Each point is reached from the start by the listed moves, each made once or not at all, plus a little noise. Is the number of moves made odd or even? Then give how often each move was made.
(in the rows, 128 means zero)

Moves:
(1): [173 169 183]
(2): [164 131 108]
(3): [ 73 132 106]
Start: [137 134 106]
Points:
[162 183 119] => odd (1, 1, 1)
[183 175 162] => odd (1, 0, 0)
[119 140  64] => even (0, 1, 1)
[127 179 139] => even (1, 0, 1)

Moves:
(1): [175 113 101 121 139 162 143 128 146 147  99 160 108]
(2): [113 136 123 143 130 148 122 124 132 122 124 111 150]
(3): [109 138 164 121 141 142 121 122 134 115 135 118 100]
(4): [144 135  98 111  95 128 126 128 127 148 132  69 139]
(5): [112 103 108 124 151 131 130 127 123 141 134 122 126]
(6): [116 152 125 150 123 140 108 120 157 150 114 133 120]
(7): [137 126 124 145 119 124 144 125 128 120 114 113 116]
(8): [155 145 135 118  92 149 153 142  58 127 127 113 142]
(9): [ 93 110 128 125 112 142 123 117 129 134 150 118 145]
(10): [124 138 124 139 128 109 152 112 144 129 146 128 142]
(11): [119 131  98 101 133 124 132  93 122 102 124 111 112]
Start: [141 142 120 115 156 104 141 124 113 140 137 120 156]
Points:
[195 144  43 104 123 163 197 116  75 187 132  55 194] => even (1, 1, 0, 1, 1, 0, 0, 1, 0, 1, 0)
[ 90 169  78  80 106 145 164  60  83 162 176   7 158] => even (0, 0, 1, 1, 1, 1, 0, 1, 1, 1, 1)
[105 172 114 123 168 112 172  58 131  89 141  60 135] => odd (0, 1, 1, 0, 0, 0, 1, 0, 0, 1, 1)
[152 193  87 127 110 110 191  74  81 129 123  77 148] => odd (0, 0, 0, 0, 0, 1, 1, 1, 0, 1, 1)
[104 133 117 122 141 100 160  97 131 147 180 109 187] => even (0, 0, 0, 0, 0, 0, 0, 0, 1, 1, 0)
[151 143  84  90 112 203 147 113  89 209 132  58 139] => odd (1, 0, 1, 1, 1, 1, 0, 1, 1, 0, 0)

Moves:
(1): [114 129 139 120 133 120 113 144 142 139 149 139 139 132 146 142 129 127
 121 128 110 134]
(2): [140 126 130 119 126  98 132 133 125 108 123 130 138 135 114 126 131 123
 131 114 123 123]
(3): [125 145 134 134 130 127 128 131 127 127 145 148 120 129 124 130 136 132
 114 134 124 125]
(4): [120 119 114 130 111 128 123 114 141 119 115 112 132 118 114 130 145 127
 143 125 133 124]
(5): [136 128 116 132 124 129 129 122 133 131 130 126 150 132 107 127 122 127
 137 131 134 132]
(6): [117 122 126 139 133 138 134 122 118 125 126 132 109 127 130 128 128 107
 119 134 129 123]
(7): [138 121 133 121 126 126 129 140 121 117 138 120 122 129 125 137 121 125
 119 119 124 131]
(8): [133 117 139 135 135 144 116 129 109 135 136 134 128 131 120 133 125 131
 118 134 144 140]
(9): [129 129 144 130 138 122 123 146 144 137 141 127 147 123 140 102 134 153
 131 104 121 123]
(10): [137 127 123 122 149 130 124 120 121 126 123 127 134 119 127 127 119 124
 149 138 125 140]
(11): [146 145 151 114 135 139 138 122 128 108 125 134 152 132 106 112 133 130
 122 132 117 112]
(12): [137 125 137 134 144 141 131 133 135 139 123 122 149 127 138 117 130 129
 127 131 154 133]
(13): [127 129 120 134 127 114 103 113 134 134 141 116 149 132 122 144 119 131
 127 105 133 120]
(14): [123 141 122 127 131 140 139 128 141 136 118 137 129 126 142 118 148 123
 134 120 124 113]
(15): [126 147 130 121 134 130 151 111 138 131 117 138 130 139 132 126 150 127
 115 118 133 133]
(16): [125 127 116 134 134 132 123 135 132 138 121 132 122 120 127 111 133 126
 119 137 129 123]
(17): [139 114 123 126 124 118 136 124 135 144 115 129 133 125 148 125 137 116
 135 128 122 137]
(18): [127 132 129 134 139 140 126 136 127 147 135 142 139 118 118 120 131 140
 123 142 127 115]
(19): [115 143 122 130 129 135 126 119 118 115 124 125 132 141 138 137 135 140
 127 122 123 133]
(20): [110 129 122 140 128 126 127 133 132 127 114 138 121 114 118 132 121 118
 122 125 120 126]
Start: [140 131 138 128 136 138 135 125 135 117 136 139 135 127 133 132 137 130
 144 114 142 116]
Points:
[ 97 164 134 129 150 144 136 121 155 121 117 182 171 129 121 143 201 133
 126  90 125 103] => odd (1, 1, 0, 1, 0, 0, 0, 1, 0, 0, 0, 0, 0, 1, 1, 0, 0, 1, 1, 1)
[145 118 133 144 203 148 140 131 146 170 113 193 193 110 123 111 156  91
 126 138 155 140] => even (1, 1, 0, 0, 1, 1, 0, 1, 0, 1, 0, 1, 0, 0, 1, 1, 1, 1, 0, 1)
[157 138 144 132 153 108 157 128 187 137 112 154 183 121 147  76 209 138
 134  80 158 112] => even (0, 1, 1, 1, 0, 0, 0, 0, 1, 0, 0, 1, 0, 0, 1, 1, 1, 0, 0, 0)
[200 130 156  91 159 124 174  97 156  84  92 128 201 129 113 108 178 108
 161  95 147 125] => even (0, 1, 0, 1, 0, 0, 1, 0, 0, 1, 1, 1, 0, 0, 1, 0, 1, 0, 0, 0)
[104 140 134 148 141 111 101 127 148  87 156 142 168 131 121 178 150 109
 114  71 133 107] => even (1, 1, 1, 1, 0, 1, 1, 0, 0, 0, 0, 1, 1, 0, 0, 0, 0, 0, 1, 1)
[139 179 169 146 190 176 128 131 149 152 175 171 199 142 152 118 187 184
  99  63 167 101] => even (0, 0, 1, 0, 0, 0, 1, 1, 1, 0, 0, 1, 1, 1, 1, 0, 0, 1, 1, 0)
[182 190 190  99 209 143 163 155 182 126 169 195 249 131 116  82 182 156
 129  87 121  93] => even (1, 1, 1, 0, 1, 0, 1, 0, 1, 1, 1, 1, 0, 1, 1, 0, 0, 1, 0, 0)
[163 157 149 121 185 107 122 128 178 135 160 180 222 123 130  89 168 114
 148  83  94  85] => even (1, 1, 1, 0, 1, 1, 0, 0, 1, 1, 1, 0, 1, 1, 0, 1, 1, 0, 0, 0)
